Every row gives one point. The points of each table are mixes of a few directions, plus a little noise. Count the directions of each table, and those that both share. Where both have some left over, give the other angles between the two spaces (their principal angles), to ten degrees, smallest first.

First:
[[ 1.56  1.33]
 [ 0.79  0.68]
 [-3.13 -2.71]
 [ 0.80  0.69]]
Second (4 x 2):
[[-2.60 -2.21]
 [ 2.61  2.27]
 [-0.18 -0.14]
 [ 0.14  0.15]]
Directions: first 1, second 1, shared 1

First, 5 rows:
[[-0.92  0.20  0.16  0.91]
 [-3.90  0.85  0.69  3.87]
 [ 3.25 -0.71 -0.58 -3.22]
 [ 0.16 -0.03 -0.03 -0.16]
 [ 1.41 -0.31 -0.25 -1.40]]
Second:
[[ 1.23  0.09  0.63 -1.17]
 [-3.69 -0.28 -1.91  3.54]
 [ 0.19  0.01  0.09 -0.18]
 [-1.01 -0.07 -0.52  0.96]
 [ 3.29  0.25  1.70 -3.14]]
Directions: first 1, second 1, shared 0; angles 30

First (7 x 6):
[[-1.42 -0.43 -0.19 -0.42  0.74 -0.04]
 [-1.70 -0.52 -0.23 -0.51  0.88 -0.05]
 [ 4.18  1.26  0.55  1.23 -2.17  0.13]
 [ 5.32  1.59  0.70  1.57 -2.76  0.15]
 [ 1.44  0.44  0.18  0.43 -0.74  0.04]
 [-3.14 -0.94 -0.41 -0.92  1.62 -0.08]
 [-4.69 -1.40 -0.61 -1.40  2.44 -0.13]]
Second:
[[ 0.65  0.04 -0.78  0.18  1.38 -1.19]
 [-2.78  0.77  2.34 -4.00  0.09  2.28]
 [ 2.26  0.81 -0.69 -0.16  1.87 -1.62]
 [ 4.16  0.23 -1.35  3.18 -0.87 -1.63]
 [-1.33 -1.04  0.06  1.44 -2.11  1.06]
 [-2.95 -0.84  0.42 -0.63 -0.37  1.11]]
Directions: first 1, second 3, shared 1

First (7 x 9):
[[-1.46  0.35  0.25  2.06  0.40  1.56  0.09  0.79 -1.55]
 [-0.87 -0.40  0.99  1.59 -0.39  0.20 -0.15  2.02 -3.57]
 [ 0.63 -2.59  0.57  0.03  1.79 -3.12 -1.94  0.96  1.11]
 [ 2.32 -1.13 -0.98 -3.07 -0.09 -3.51 -0.74 -0.56  2.15]
 [-1.44  0.96  0.07  1.64  1.72  3.03  0.33 -2.28  3.76]
 [ 0.47  1.50 -3.33 -1.36 -1.53 -0.69  0.76  1.05 -2.77]
 [ 0.39  1.33  2.44 -0.84 -1.90  2.54  1.65 -2.03  0.88]]
Second:
[[ 1.12  0.28 -3.51  0.19  2.25  0.49 -2.30  2.39  0.91]
 [-0.01  0.41  2.28 -0.92 -0.44 -0.35  1.20 -0.20 -0.88]
 [-0.28 -1.28 -0.48  2.77  0.79  2.54 -2.36  0.75  0.94]
 [ 0.46  0.92  1.61  0.94  0.42  1.78 -0.01  1.29  0.21]
 [ 0.68 -0.17  2.12 -5.21  1.50 -3.58  0.65  1.00 -3.23]
 [-1.19 -0.65  1.27  1.93 -2.01  0.94  0.94 -2.19  0.61]
 [-0.73  0.46 -3.31  0.17 -2.48 -1.86  1.90 -3.04  1.45]]
Directions: first 4, second 4, shared 1; angles 40, 40, 80

First:
[[ 1.04 -1.47 -0.98 -2.55  2.36 -1.90  1.72  0.16 -0.54 -4.97  4.53]
 [-0.31  1.14 -2.01 -0.97 -1.20  0.35 -0.54  0.66 -1.80  3.49 -1.14]
 [-0.63  0.92 -0.66  0.48 -0.33  1.37  0.96  0.38 -0.22  0.86 -1.51]
 [ 0.16  0.01 -1.79 -1.63  1.14 -0.09  1.96  0.64 -1.09 -1.90  1.64]
 [-1.38  1.44  0.19  2.30  0.12  3.23  2.75  0.35  0.99 -0.57 -3.10]
 [ 0.01  0.22  0.43  0.33 -1.40 -0.39 -2.24 -0.27 -0.20  3.08 -1.09]
 [-0.43  0.23  1.31  1.77 -0.28  1.02  0.01 -0.32  1.19  0.09 -1.62]
 [ 1.69 -2.72  4.66  0.89 -1.25 -4.21 -6.66 -2.11  2.21  1.34  1.80]
 [ 0.29 -0.61 -0.11 -0.61  1.37 -0.29  1.53  0.04  0.25 -3.13  1.73]
 [-0.45  0.88 -1.07 -0.08 -0.56  0.86  0.39  0.49 -0.79  1.64 -1.18]]
Second (9 x 11):
[[ 1.75 -2.16 -2.88 -0.86  0.47 -2.08  1.07  1.95  0.29 -1.80  0.25]
 [-0.27  0.32  0.46  0.17 -0.06  0.29 -0.20 -0.29 -0.06  0.25 -0.03]
 [-1.07  1.31  1.72  0.51 -0.25  1.26 -0.67 -1.20 -0.17  1.04 -0.13]
 [-3.37  4.10  5.48  1.71 -0.87  3.89 -2.04 -3.74 -0.53  3.38 -0.37]
 [ 2.16 -2.66 -3.47 -1.07  0.54 -2.50  1.28  2.38  0.34 -2.18  0.25]
 [ 0.22 -0.25 -0.32 -0.07  0.05 -0.24  0.13  0.22  0.02 -0.20  0.04]
 [-0.01  0.01  0.01 -0.02 -0.01  0.02 -0.03  0.00 -0.01  0.02  0.02]
 [-1.98  2.42  3.15  0.96 -0.49  2.32 -1.20 -2.18 -0.29  1.97 -0.24]
 [ 2.58 -3.18 -4.21 -1.30  0.63 -3.04  1.56  2.91  0.41 -2.59  0.27]]
Directions: first 3, second 1, shared 0; angles 50

First (9 x 14):
[[ 0.27 -0.55  0.87 -0.49 -1.51  0.67  0.86  0.07 -1.64 -1.30  0.41 -0.97
  -0.22  0.56]
 [ 1.08 -0.54 -0.70 -0.81  0.15  1.71 -0.39 -0.24 -2.02  0.23 -2.01 -3.29
  -3.99 -0.27]
 [-2.90 -0.53  0.63 -3.71  1.23 -2.21  0.87  1.45 -0.97 -0.52  3.41  0.22
  -2.96  1.90]
 [-1.10 -0.85  0.66 -0.04  0.77 -1.50  0.80 -0.03 -0.25  2.77  0.63  0.10
  -3.52  1.07]
 [ 2.49 -1.19  1.46  5.08 -2.34  1.63  1.09 -2.06  0.09  3.92 -3.32 -0.76
  -0.80  0.20]
 [-0.34  0.29  0.25  0.08  0.59  1.38 -0.91  0.49  3.14  0.64 -0.74 -0.65
   1.06  1.73]
 [ 0.57  0.62 -1.44 -0.21  0.78 -0.50 -0.74 -0.25 -0.86 -0.80 -0.41  0.38
   0.33 -2.07]
 [-0.81  2.33 -1.63 -1.58  1.22 -1.07 -1.70  1.09  2.40 -4.26  2.12  3.33
   7.07 -1.85]
 [ 0.89  0.48 -0.13  1.62 -0.90 -0.24  0.09 -0.58  0.07 -0.68 -0.15  1.58
   3.03 -1.40]]
Second (8 x 14):
[[ 0.17 -0.92  1.54  1.99 -1.12  0.08  1.12 -0.61  0.46  2.48 -0.47  0.04
  -0.91  1.38]
 [ 0.76 -1.59  1.35 -0.14 -3.48 -2.66  3.54 -1.13 -8.35 -1.98  2.41  0.71
  -2.68 -2.26]
 [-0.41  1.47 -2.00 -2.19  1.96  0.53 -2.05  0.96  1.44 -2.39  0.02 -0.15
   1.81 -1.01]
 [ 0.17 -1.03  1.47  2.03 -0.97 -0.02  1.12 -0.69  0.29  2.88 -0.62 -0.15
  -1.61  1.33]
 [-0.61  1.26 -2.26 -1.64  3.28  0.82 -2.63  0.86  2.95  0.08 -1.19 -0.90
  -0.21 -0.31]
 [-0.06  0.93  0.57  0.27 -0.85  1.40 -0.64  0.64  3.22 -2.19  0.46  1.05
   5.72  1.07]
 [ 0.15 -0.92  0.72  1.05 -0.42 -0.52  0.97 -0.62 -1.13  2.18 -0.39 -0.35
  -2.65  0.34]
 [-0.28  0.88 -1.38 -1.35  1.56  0.35 -1.41  0.61  1.09 -1.03 -0.22 -0.26
   0.64 -0.57]]
Directions: first 5, second 3, shared 3

First (11 x 18):
[[-0.89  0.56 -0.57  0.18  0.24  3.21  1.93 -0.57  2.05 -2.03  1.34  1.00
   0.51 -1.80 -0.38 -2.07 -3.26  0.10]
 [ 3.26  0.80 -0.65 -1.60 -0.50 -5.69 -4.19  1.48 -4.49  3.93 -2.97 -3.98
  -0.83 -0.30 -0.20 -1.15  4.22  0.69]
 [-1.55  0.43  1.97  0.70 -1.39 -0.17 -0.29 -0.68  0.88  0.66  1.55  0.12
  -2.18  0.71  0.09  1.24  1.28 -0.14]
 [ 1.79  0.34 -3.73 -0.42  1.88 -4.30 -1.72  2.31 -3.99  1.93 -4.25 -2.01
   1.73 -0.46  0.15  0.41  2.49 -1.42]
 [-0.33 -0.92  2.96  0.01 -0.64  1.72  1.33 -1.65  1.78 -1.10  1.77  1.84
   0.60  1.58 -0.30  0.83 -0.41  0.19]
 [-0.27  0.32  0.81  0.02  1.46  0.36  2.06 -1.11  0.56 -0.59  0.16  1.38
   1.91 -0.04 -0.29  0.61 -0.07 -1.98]
 [-0.24 -0.51 -4.02  0.87 -0.91 -2.69 -2.44  3.31 -2.77  0.78 -3.67 -1.64
   0.06  0.59 -0.16  0.79  1.94  0.17]
 [-1.08 -0.01 -2.19  0.60  2.85  2.20  1.44  0.00  1.48 -0.88  1.43  0.85
  -1.38 -1.28  2.27  1.25 -3.12 -0.14]
 [-2.23  1.07  1.30  0.85 -2.40  2.00  1.00 -0.62  1.98 -1.20  1.52  0.66
  -0.66 -0.81 -1.50 -1.60 -0.70 -0.19]
 [ 0.65  0.29  1.63 -0.67  1.40  0.79  1.13 -1.63  0.94  0.08  1.57  0.59
   0.02 -0.47  0.56 -0.07 -0.87 -0.31]
 [ 0.94 -2.34  2.50 -0.53 -1.98  2.55 -0.24 -0.82  1.57 -1.61  1.55  1.20
   0.20  2.28 -0.24 -0.27 -1.51  2.96]]
Second (9 x 18):
[[ 0.08  2.46 -0.49 -0.13  0.51 -1.26 -0.11 -2.98 -0.73  2.10  0.93  0.73
  -2.00 -0.66 -1.37 -4.94  0.01  0.25]
 [-0.63 -0.78 -1.59  1.26  0.19  2.61  0.71  1.26  2.48 -0.87 -0.06 -0.94
   1.37 -2.67  0.09  2.68 -1.42 -0.48]
 [ 2.35  0.24 -2.32  2.40  4.12 -4.73 -0.12 -3.05 -0.13  2.68 -3.59  2.10
   0.81 -0.57 -0.03  2.20  1.09 -1.73]
 [-1.68 -3.52 -0.91 -1.56 -2.82  4.12 -1.38  5.62  1.29 -3.72  2.70 -3.65
  -0.92 -0.57  2.41  4.39 -0.08  2.88]
 [-1.70 -0.01  0.18  0.12 -1.53  0.34  0.32  0.51  0.51 -0.85  0.82 -0.25
   0.20 -0.19 -0.95  0.50  1.64 -0.60]
 [-0.33  0.68  2.32 -0.83 -0.67  0.00  0.37 -0.88  0.66 -1.16  1.93  0.42
  -1.91 -0.04  0.54 -1.40 -0.41  0.67]
 [ 0.27 -0.01  2.49 -0.57 -0.32  1.03  0.73  0.09  0.69 -1.39  0.65  0.37
  -0.08  0.27  0.85  0.09 -1.61  0.09]
 [-0.52  1.89  1.05 -0.24 -0.59 -1.82  0.39 -2.01 -1.73  1.43 -0.26  1.26
   0.12  1.50 -2.01 -3.50  1.71 -1.18]
 [ 2.18 -0.95 -0.71 -0.48  1.15 -0.28 -0.89  1.45 -3.10  1.80 -3.08 -0.12
   2.34  2.89  0.46  0.03 -0.98  0.01]]
Directions: first 6, second 6, shared 2; angles 40, 40, 50, 50

First (8 x 24):
[[ 0.49  0.72 -0.07 -1.49 -0.04  0.59 -0.55 -3.22  1.47  2.09  1.66  0.34
   0.94  1.30  1.65  2.40 -1.79 -1.90 -2.02 -0.90  1.79 -2.50 -0.43 -1.83]
 [ 0.41 -0.88 -0.20  0.73 -0.18 -0.67 -0.56  0.76 -0.54  0.48  0.30  1.03
   1.02 -1.73 -1.80  0.60  1.18  1.21  1.74 -0.74 -1.12 -0.15  0.64  1.80]
 [-2.19 -1.21 -1.35  0.73 -0.66  1.60  3.03 -1.28  1.55  0.30 -0.33  0.97
  -0.82  0.66  1.19  0.38 -0.54 -0.13 -1.11 -1.61  0.83 -1.96 -0.37  1.12]
 [-2.33 -0.96 -4.23 -0.59 -3.28  0.57  2.37 -1.49  0.37  0.19 -0.03  2.02
   0.51  0.60 -2.07 -1.07 -0.41  1.88  1.40  1.85  1.50  1.30 -2.33  2.08]
 [ 2.79 -0.48  0.97 -2.16 -0.67  1.31  0.82 -1.33  2.47  3.32  3.12 -0.99
  -1.70  2.04  3.29  1.84 -4.59  0.80 -4.65 -1.08  0.48 -3.02 -0.76 -2.24]
 [ 0.62  1.05  1.12  1.95  0.33 -0.17 -0.84  1.86 -0.50 -1.91 -1.15  0.95
   0.04  0.19 -0.23 -0.63  2.98  0.14  1.29  1.47 -1.15  2.82  1.79  0.72]
 [-2.39 -0.38  0.11  1.38  1.83 -1.85 -0.72  2.90 -3.30 -3.32 -3.24 -1.56
   0.29 -3.06 -3.06 -2.98  2.86 -0.26  3.90  0.05 -1.38  2.06  0.23  1.48]
 [ 2.60  2.15  3.64 -0.55  2.67 -1.40 -3.56  1.80 -1.53 -1.16 -0.34 -2.77
  -0.29  0.00  1.02 -0.55  0.30 -1.74 -0.56  0.96 -0.96  1.43  1.24 -3.11]]
Second:
[[ 0.03 -0.03 -0.10 -0.08 -0.32  0.40  0.26 -0.34  0.84 -0.27  0.11  0.19
  -0.30  0.56  0.08 -0.11 -0.89  0.03 -0.97  0.42  0.15 -0.20 -0.14  0.71]
 [-0.15  0.13  0.48  0.35  1.42 -1.83 -1.18  1.54 -3.77  1.23 -0.48 -0.85
   1.38 -2.51 -0.37  0.48  4.03 -0.11  4.39 -1.90 -0.66  0.89  0.65 -3.20]
 [ 0.13 -0.11 -0.39 -0.29 -1.17  1.50  0.97 -1.27  3.10 -1.01  0.39  0.70
  -1.13  2.06  0.30 -0.39 -3.31  0.09 -3.61  1.56  0.54 -0.73 -0.53  2.63]
 [ 0.11 -0.09 -0.34 -0.25 -1.02  1.30  0.85 -1.10  2.70 -0.88  0.34  0.61
  -0.98  1.79  0.26 -0.34 -2.88  0.08 -3.14  1.36  0.47 -0.63 -0.46  2.29]
 [-0.13  0.11  0.39  0.29  1.17 -1.50 -0.97  1.27 -3.10  1.02 -0.39 -0.70
   1.13 -2.07 -0.30  0.39  3.31 -0.09  3.61 -1.56 -0.54  0.73  0.53 -2.63]
 [ 0.21 -0.17 -0.64 -0.47 -1.91  2.45  1.58 -2.07  5.05 -1.66  0.64  1.14
  -1.84  3.36  0.50 -0.64 -5.40  0.15 -5.89  2.55  0.88 -1.19 -0.87  4.29]
 [-0.21  0.18  0.66  0.48  1.96 -2.51 -1.63  2.12 -5.18  1.70 -0.66 -1.17
   1.89 -3.45 -0.51  0.65  5.54 -0.16  6.04 -2.61 -0.91  1.22  0.89 -4.40]
 [ 0.01 -0.01 -0.05 -0.03 -0.14  0.18  0.12 -0.15  0.38 -0.12  0.05  0.08
  -0.14  0.25  0.04 -0.05 -0.40  0.01 -0.44  0.19  0.07 -0.09 -0.06  0.32]]
Directions: first 6, second 1, shared 0; angles 40
